Every row gives one point. The last column is the point's height on a tilted bowl or saddle (a function of degree 2), plus a little noise. Along how many of its main directions does it bend up, bend down or stay straight?
In the rows, zero is written as 128.

Points (10 x 3):
[[114 137 111]
 [ 55 141 156]
 [124 171  91]
 [ 95 149 106]
 [116 102 161]
 [152 130 136]
 [129 108 154]
 [ 72 175 114]
 [107  84 198]
 [183 144 163]]
Directions: 2 up, 0 down, 0 straight

Points (18 x 4):
[[149  95 149 144]
 [ 79 132 101 172]
 [175  99 122 147]
 [188 113 117 143]
 [129 107 132 140]
 [118 141  90 138]
 [143 162  89 104]
 [165 134 171 159]
 [108  92 130 139]
 [139 160  78 109]
 [117 135 102 141]
 [150 160 188 175]
 [108 183 120 132]
 [147 108 151 144]
 [127 178 128 120]
 [120 136  76 143]
 [ 50 186 152 232]
 [183  60 125 162]]
Directions: 2 up, 1 down, 0 straight

Points (23 x 5):
[[138 136 127 148 146]
 [ 87 196 204 130 103]
 [157 136  83 135 125]
 [189  84 119 124  64]
 [ 92 116 102 119 137]
 [134 122 174 111 104]
 [175 121 115 168 131]
 [119  91 132 142 116]
 [138 123 101 197 147]
 [ 62 115  91 164 110]
 [101 180 130 165 153]
 [108  63 156 188 125]
 [126  36 106 159  39]
 [ 93 118 148 129 123]
 [131  79 153  59  47]
 [133 141 126 110 132]
 [151 164 159 127 132]
 [151 131 123  93 117]
 [ 83 155 133 143 139]
 [ 84  71  96 112  99]
 [125 123 129 118 129]
 [114 117  61  88 178]
 [168 123 157 130 118]]
Directions: 1 up, 3 down, 0 straight

Points (22 x 5):
[[150 173 117  68  84]
 [129 161  75 122  46]
 [125 121 193 171 126]
 [ 79 115 176 149 133]
 [106 111 156 109 124]
 [136  72  88 158 135]
 [113 145 114  90  96]
 [125 188 121  77  82]
 [190 181 126 113  85]
 [116 159 157 120 114]
 [ 86 163 185 128 103]
 [119  81  70 121  67]
 [110  52 157 130 102]
 [126 138 130 116 116]
 [153  95 134  90  83]
 [149 100 195 146 110]
 [151 100 150 134 128]
 [101  64 165 135 117]
 [162  88 140 134 122]
 [137 163 182 140 104]
 [181 147 151  99 108]
 [166 145 100 113  85]]
Directions: 1 up, 2 down, 1 straight

Points (48 x 7):
[[108 184  83 105 129  98 118]
 [194 145  96 143 114 183 162]
 [166 164 156 127  78 130 127]
 [114 140 144  98  47  91  45]
 [ 94 142 140  95  88 154  97]
 [123 136 158 165 114 146 153]
 [143 202 137 108 105 170 140]
 [121 184 147 141 167 148 155]
 [128 111 158 108  93 200  72]
 [134 145 112 101 165 169 127]
 [130 128  90 162 180 137 123]
 [144  97 157 121 141 101 125]
 [111 196 188  62 111 148  60]
 [167  75 168 116 161 169 117]
 [103 171 102 157 116  80 103]
 [157 120 142 109  98 120 108]
 [135 166 108 148 166 100 125]
 [ 91 160 134 124 108  71  96]
 [134 124 117 135 150 151 140]
 [141 158 128 144 108 117 140]
 [143 149 133 133  78  87 101]
 [182 100  98 109 153 114  99]
 [105 126  97 108 152 123 117]
 [160 178  82 166 134 102 113]
 [136 132 160  62 153 112  74]
 [ 55 146 106 164 136 149 123]
 [148  87 104 124 133 144  97]
 [124 196 213 130 127 135 123]
 [ 65 170 140  69 122 107 105]
 [162 144  97  93 165  39  64]
 [159 124  82  83  91  99  76]
 [180 116 149  92 170 159 129]
 [172  98 123 109 147 104 114]
 [128 127  96 124  34 153  64]
 [ 72 168 108  82 139 159 146]
 [171 128  82 112 161 118 100]
 [137 117 198 142 209 147 185]
 [ 66  91 132 134 104 146  70]
 [124 151 144  94 155  88 105]
 [ 89 132 130 139 141 172 129]
 [112 139 125  98  54 123  75]
 [ 93 118 144 185 149 151 134]
 [133 144 174 166 134 119 175]
 [ 98 218 129 110 111 133 111]
 [155 126 152 121  95 191 124]
 [123 175 131 116 162 104 119]
 [166 113 113 142  91 208 122]
 [110 167 174 154  67 172  97]]
Directions: 1 up, 4 down, 1 straight
